Each point is reached from the start by the listed moves, each made once or not at all, plus a little noise. Say if it took an odd or an even number of moves. Then give how often each move was made.
In the rows, 128 means zero.

Moves:
(1): [170 210 132]
(2): [ 93 165 146]
(3): [132  97 178]
Start: [129 128 145]
Points:
[ 96 162 162] => odd (0, 1, 0)
[128 127 145] => even (0, 0, 0)
[139 248 168] => even (1, 1, 0)

Moves:
(1): [107  79  38 134  79 124]
(2): [167 141 156  96  84 126]
(3): [150 106 146 116 128 181]
(4): [129 162 101 143 128 142]
(5): [170 139  79 141 189 112]
(6): [136 134 151  91 148 143]
Start: [144 118 126 152 140 141]
Points:
[144  81  27 161  92 204] => odd (1, 0, 1, 1, 0, 0)
[211 114 195  71 115 205] => odd (0, 1, 1, 0, 0, 1)
[191  65 105  78  67 202] => even (1, 1, 1, 0, 0, 1)

Moves:
(1): [112 113 120  99 118 137 127 127 126]
(2): [ 75 149 130 114 157  92 135 110 115]
(3): [106 136 130 135 132 151 129  98 152]
(4): [153 150 134  90 140 108 158 128 156]
(5): [158 128 143 126 162 135 150 154 138]
(6): [136 122 114 123 123 141 126 126  89]
(7): [148 130  87 134 139 130 131 135 141]
(8): [140 116 135 144 117 108 159 133 130]
(9): [107 160 117  93  98 154 152 140 144]
Start: [146 141 107 166 125 118 132 118 125]
Points:
[202 133  84 183 162 107 190 159 150] => odd (0, 0, 0, 0, 1, 0, 1, 1, 0)
[151 188  72 120 210 105 197 101 146] => even (0, 1, 1, 1, 1, 1, 1, 0, 0)
[133 207  72  98 139  71 223 125 174] => odd (0, 1, 0, 1, 0, 0, 1, 1, 1)
[122 181 117  64 144  87 249 140 167] => even (1, 1, 0, 1, 1, 0, 0, 1, 1)
[192 144 101 145 120  95 189 118 118] => odd (0, 0, 0, 1, 0, 1, 0, 1, 0)
[142 154  76 170 183 105 187 109 129] => even (0, 1, 1, 0, 1, 1, 1, 1, 0)
[186 145  50 102 135 119 164 125 129] => even (1, 0, 0, 1, 0, 1, 1, 0, 0)

Moves:
(1): [134 126 128 132 138 133 128 134 101 106 115 129 145 131]
(2): [135 120 114 140 121 108 125 134 141 122 138 168 126 124]
(3): [114 115 158 124  83 121 127 152 135 116 113 154 100 114]
(4): [130 138 127 137 141 122 133 104 114 120 117 146 122 136]
(5): [125 129 158 143 100 120 116 155 139 133 118 156 106 128]
(6): [109 137 138 115 125 140 133 138 135 130 113 126 134 117]
(7): [115 111 123 110 117 111 120 121 156 157 109 134 128 130]
(8): [124 129 120 118 131 139 123 116 130 110 146 135 136 146]
(9): [110 131 120 127 128 135 139 130 114 111 116 138 132 144]
(10): [142 118 124 126 133 125 138 121 140 136 135 133 132 127]
(11): [139 121 124 143 132 108 128 129 118 142 145 145 134 118]
(12): [107 127 109 152 135 143 138 127 121 125 113 130 153 120]
(13): [117 137 120 143 130 139 130 126  95 118  99 166 118 130]
(14): [121 146 144 115 105 151 131 135 127 121 109 104 126 130]
Start: [138 123 124 121 133 134 135 123 141 134 120 142 119 135]
Points:
[ 74 116 156  78  57 143 139 149 161 127  75 182 113 139] => odd (0, 0, 1, 0, 0, 1, 1, 1, 1, 0, 1, 0, 0, 1)
[ 98 107 112 133  90 146 141 142 159 103  67 217 150 164] => odd (1, 1, 0, 0, 1, 0, 1, 1, 1, 1, 0, 1, 0, 1)
[ 73 147 193 125  46 178 143 196  91  73   7 220  84 134] => odd (1, 0, 1, 0, 1, 1, 0, 0, 1, 0, 0, 0, 1, 1)
[ 86 115 145 115  59 131 142 148 118 133  43 215  89 133] => even (0, 0, 1, 0, 0, 0, 1, 0, 1, 0, 1, 0, 1, 1)
[150 134 151 143  93 121 139 132 162 125  98 209  90 138] => odd (0, 1, 0, 1, 1, 0, 0, 0, 0, 1, 0, 0, 0, 1)
[ 99 135 138 151  91 167 164 119 105 102  39 207 101 124] => even (0, 0, 1, 1, 0, 0, 0, 0, 0, 1, 0, 1, 1, 1)
[119 131 153 121  85 133 141 141 118  78  93 224 117 129] => even (1, 1, 1, 1, 0, 1, 0, 1, 0, 0, 1, 0, 0, 1)
